Each row is a point. The points of each table are mixes of a few directions, plus a little noise. How many directions does each table use, and how many do they share? Where both have some left over, give the other angles between the two spaces (their principal angles), to ten degrees, smallest first.
(in the rows, 128 means zero)

First (5 x 3):
[[130 116 132]
 [144  50 150]
 [128 128 128]
 [122 159 119]
 [116 187 111]]
Second:
[[ 92 177 153]
 [161 119  85]
 [128  88 151]
 [131 128 123]]
Directions: first 1, second 2, shared 1

First:
[[111  98 138  99 110 121 120  90]
 [ 70  92 100  94  69 173 146 111]
 [146 165 113 164 148 140 140 178]
 [150 123 156 123 150  92 108 103]
 [133 102 157 103 131  96 107  81]
 [153 149 135 148 154 114 124 145]
 [133 167  98 165 135 159 151 190]]
Second (7 x 8):
[[122 139 145 111 117 114 138 144]
 [138  80 135 111 170 129 145 134]
 [123 148 131 109 102 113 119 157]
 [123 193  92 140  61 118  88 135]
 [105 132 195 108 125 122 148 161]
 [139  87 104 163 161 168  95 106]
 [147 116  94 155 161 131 162  60]]
Directions: first 2, second 4, shared 0; angles 70, 90

First, 11 rows:
[[ 78 184  99 130 152 127 197 155  61 132 103 179]
 [136 120 132 128 125 128 117 124 138 127 132 120]
 [ 60 204  89 130 160 126 221 164  38 134  95 197]
 [123 134 125 128 130 128 135 131 121 128 125 133]
 [102 157 113 129 140 127 164 142  94 130 115 154]
 [130 125 130 128 127 128 125 127 131 128 129 126]
 [130 125 129 128 127 128 125 127 131 128 129 126]
 [154  99 143 127 116 129  92 114 163 126 141 101]
 [182  68 159 126 102 130  54  99 199 123 154  73]
 [161  91 147 127 112 129  82 110 172 125 144  94]
 [151 102 142 127 117 129  96 115 159 126 140 104]]
Second (10 x 12):
[[138 141 129 130 150 149 133 131 114 135 127 135]
 [184 115 151 131 156 172  89 115 146 139 143 106]
 [156 133 137 131 155 160 118 126 124 137 133 125]
 [105 138 118 127 121 114 147 135 116 125 121 140]
 [ 46 151  94 124  91  67 188 148  98 114 105 162]
 [170 120 145 131 151 163 100 119 139 137 139 113]
 [ 50 123 101 121  63  47 164 137 130 106 113 141]
 [112  78 132 121  60  70  97 112 184 108 137  96]
 [182 115 150 131 155 170  90 116 146 138 143 106]
 [136 167 123 133 177 169 154 141  84 142 120 154]]
Directions: first 1, second 2, shared 1

First:
[[147 126 133 124 120 129 125 110 110 152 103 124 129 127 128 129 138 122]
 [124 146 119 147 136 138 148 150 155 108 149 130 130 139 129 133 106 140]
 [147 117 137 115 117 125 116 101  99 159  96 123 128 122 128 126 148 116]
 [  9  56 131  61 150  72  48 154 124  53 209 151 108  79 123  94 164 116]
 [ 92 141 114 145 147 131 143 172 174  75 184 138 127 135 128 129  98 146]
 [107 168 105 173 151 148 174 188 200  68 191 136 132 152 129 139  73 159]
 [155 142 128 141 122 139 144 119 125 148 107 122 132 138 129 135 123 129]
 [154 132 132 130 119 134 132 110 113 155  99 122 131 132 129 132 134 123]
 [184 146 133 143 112 145 148 100 109 177  76 116 135 141 130 139 129 124]
 [161 105 146 101 107 120 102  76  71 187  67 119 127 115 128 123 168 105]]
Second (11 x 18):
[[133 155 117 153 126 138 150 156 157 118 141 125 133 133 124 134 106 142]
 [122 138 122 132 115 122 121 149 136 129 134 122 130 111 119 124 129 131]
 [134 148 121 143 120 132 138 148 143 129 131 122 132 125 123 130 117 135]
 [140 190 104 168  84 129 141 202 170 141 135 103 143  93 101 127 107 147]
 [132  85 147 116 195 153 158  53 112  98 132 160 115 201 166 145 116 122]
 [154 143 127 140 119 138 141 124 126 148 108 121 133 133 127 134 124 130]
 [109  69 149  96 188 136 130  58 101  94 139 160 112 179 161 134 133 116]
 [ 71  53 147  84 202 124 116  72 112  61 174 169 107 172 161 126 134 117]
 [111 169 106 143  75 105 105 209 157 138 143 103 139  63  93 113 130 138]
 [139 134 128 110  65  98  78 146  96 189  86 100 135  59  99 109 171 113]
 [163 123 139 123 121 135 130  90  98 166  86 123 130 137 133 133 141 118]]
Directions: first 2, second 3, shared 2
